Each row is a point. Each copy is the shape, with its points in the same order, turned, moved and blurred by noise. Is it also mirrored, or only turned?
In the rows, 128 means zero.

Shape (6 x 3):
[[111 146  74]
 [157  74 125]
 [ 77 154 193]
 [145 133  41]
 [138 167 143]
 [ 81 108 157]]
Copy 1 (6 x 3):
[[207 124 105]
 [141 111 185]
 [105  72  63]
 [218 153 141]
 [130 139  93]
 [133  56 113]]
Copy 1 is: only turned
Copy 2 (6 x 3):
[[184  83 129]
 [ 96 101 175]
 [122 182  86]
 [195  65 166]
 [163 167 147]
 [ 89 127 100]]
Copy 2 is: only turned
Copy 3 (6 x 3):
[[145 145 161]
 [ 96 133  77]
 [ 28 121 188]
 [179 141 124]
 [101  85 161]
 [ 50 152 150]]
Copy 3 is: only turned
Copy 4 (6 x 3):
[[ 98 167 108]
 [ 70  75 138]
 [189  98 120]
 [ 52 182 112]
 [141 150 156]
 [155  95  95]]
Copy 4 is: mirrored

Shape (12 x 6):
[[146 108 141 127 138  92]
 [132  71 104 125 118 138]
 [130  92 149 150  87 116]
 [ 99  82 129 128 125 136]
 [ 83  66  91 181 116 129]
 [ 90 107 156 137 130 145]
 [104 249 170 169 100 141]
 [106 170 163 144 115 120]
 [101  72 152 140 132 109]
 [190  71 144 172 142 141]
 [116  82 136 138 101 139]
 [ 97 153 132 147 117 133]]
Copy 1 (12 x 6):
[[125  97  95 142 116 111]
 [113  74 145 104 149 126]
 [132  90 140 144 144  79]
 [145  84 139 130 160 130]
 [102  47 162 170 184 126]
 [152 114 134 146 174 127]
 [119 238 153 215 124 104]
 [139 156 130 182 135 110]
 [149  73 109 145 162 112]
 [ 74  98  95  99 172  81]
 [130  83 151 129 161 102]
 [123 140 150 173 144 125]]
Copy 1 is: mirrored
Copy 2 (12 x 6):
[[140 102 103  91 149 108]
 [120  81 117 105  92 143]
 [139  80  91 134 146 146]
 [142  83 145 120 118 146]
 [147  80 132  93 112 209]
 [139 100 155 140 141 147]
 [148 229 113 182 196 153]
 [153 155 122 147 167 133]
 [149  68 136 111 147 141]
 [ 62  78  92  86 153 138]
 [130  80 119 133 119 151]
 [149 150 130 135 143 155]]
Copy 2 is: mirrored
Copy 3 (12 x 6):
[[129 165 153 109  92 154]
 [128 125 148  97 152 162]
 [ 94 126 129 137 113 167]
 [138 131 154 139 149 155]
 [ 96 157 163 137 193 180]
 [137 143 136 166 141 140]
 [ 66 180  89 190  93  35]
 [103 164 126 169  98  95]
 [132 149 157 150 124 181]
 [129 159  82  83 125 191]
 [116 118 136 137 140 159]
 [103 159 136 153 132 104]]
Copy 3 is: mirrored
Copy 4 (12 x 6):
[[158 136 155 141 136 103]
 [104 129 165  99 130  78]
 [128 128 153 129  80  96]
 [120 134 157  83 109 106]
 [104 171 132  69  86  75]
 [122 133 149  88 105 148]
 [138  91  38 156 103 198]
 [153 113 100 130 108 155]
 [146 158 171  96 101 111]
 [ 85 169 185 166 124  99]
 [111 124 159 102  98  99]
 [128 122 103 108 115 138]]
Copy 4 is: only turned

Shape (13 x 8):
[[ 94 149 119  95 146 131 105 115]
 [122 112 106  55 126 164 141 120]
 [154 103 145  99 161 105 133 146]
 [ 69 172 154  89 199 126 148 129]
 [189 205 110  98  80 143 106 170]
 [191 175 186 116 191 107 154 104]
 [181 142  81 111 147  75 170  83]
 [195 196 111 194 131 149 142 182]
 [141 181 135 120 105  37 137 109]
 [181 132 124 101 150 138 165 109]
 [155  83 140 124 119 101  96 140]
 [161 153 109  77 120  95 126 142]
 [126 122 131 143 105 131 136 162]]
Copy 1 (13 x 8):
[[115 126 125  63 109 124 131 135]
 [111 118 133  41 152 129 108  70]
 [148  90 163  94 158 102  89 134]
 [ 71 147 180  73  95  83 144 130]
 [143 117 126 132  92 203  61  89]
 [ 62  65 182 143 127  92  65 144]
 [ 83 142 109 119 182 100  43 154]
 [122 120 170 190 151 217 107 142]
 [121 143  95 152  99  85  71 150]
 [ 87  95 147 107 176 124  74 108]
 [174  71 117 100 161 112 101 144]
 [140 126 128  94 125 129  58 116]
 [160 116 132 125 154 135 142 115]]
Copy 1 is: only turned
Copy 2 (13 x 8):
[[170 130 139 134  69 126 122 115]
 [182 149 144 132 116 168  86  98]
 [146  85 116 154 136 155 128 121]
 [158  92 158  96  84 109 116 172]
 [150 105 190 145 109 125 144   7]
 [185  46 134  98 168  86 156 116]
 [183 110 124 185 159  59  80  81]
 [ 82 117 192 144 162  83 186  51]
 [143  47 117 143  86  65  97  63]
 [179 120 137 136 174 121 116  99]
 [122 104  83 169 115 163 138  85]
 [161  80 160 161 107 128  96  63]
 [ 94 121 127 141 117 141 134  91]]
Copy 2 is: mirrored
Copy 3 (13 x 8):
[[ 81  90 156 115 100  83 127 114]
 [127  99 136  90 130  71  85  82]
 [131 148 169 103 147  86 129 144]
 [ 58 104 186  81 124  72 183  93]
 [188  83  99 140  79  30 156 142]
 [141 105 163  47 139  99 198 181]
 [154  50 159 118 191  97 128 174]
 [212  98 138 163  93 111 219 131]
 [ 96  81 117 147 162  65 166 199]
 [164  95 145  80 151  98 135 133]
 [129 159 139 138 123 106  99 167]
 [140  96 140 125 136  43 124 151]
 [134 141 118 157 123 103 145 110]]
Copy 3 is: only turned
Copy 4 (13 x 8):
[[159 135 125 144  91 144 157  97]
 [147  88 164 113  67 136 119  67]
 [125 150 158 138 125  97 103  92]
 [163 193 144 115  99 147 179  59]
 [ 90  90 190 134  91 125 185 187]
 [167 202 188  96 131  80 142 143]
 [149 114 105  84 145  55 139 128]
 [ 76 166 144  85 107 161 130 214]
 [139 127 134 145 185 102 188 147]
 [152 124 157  85 112  94 116 123]
 [125 118 153 185 141 119  80 125]
 [115 107 155 130 117  96 158 118]
 [106 127 145 136 136 167 112 130]]
Copy 4 is: only turned
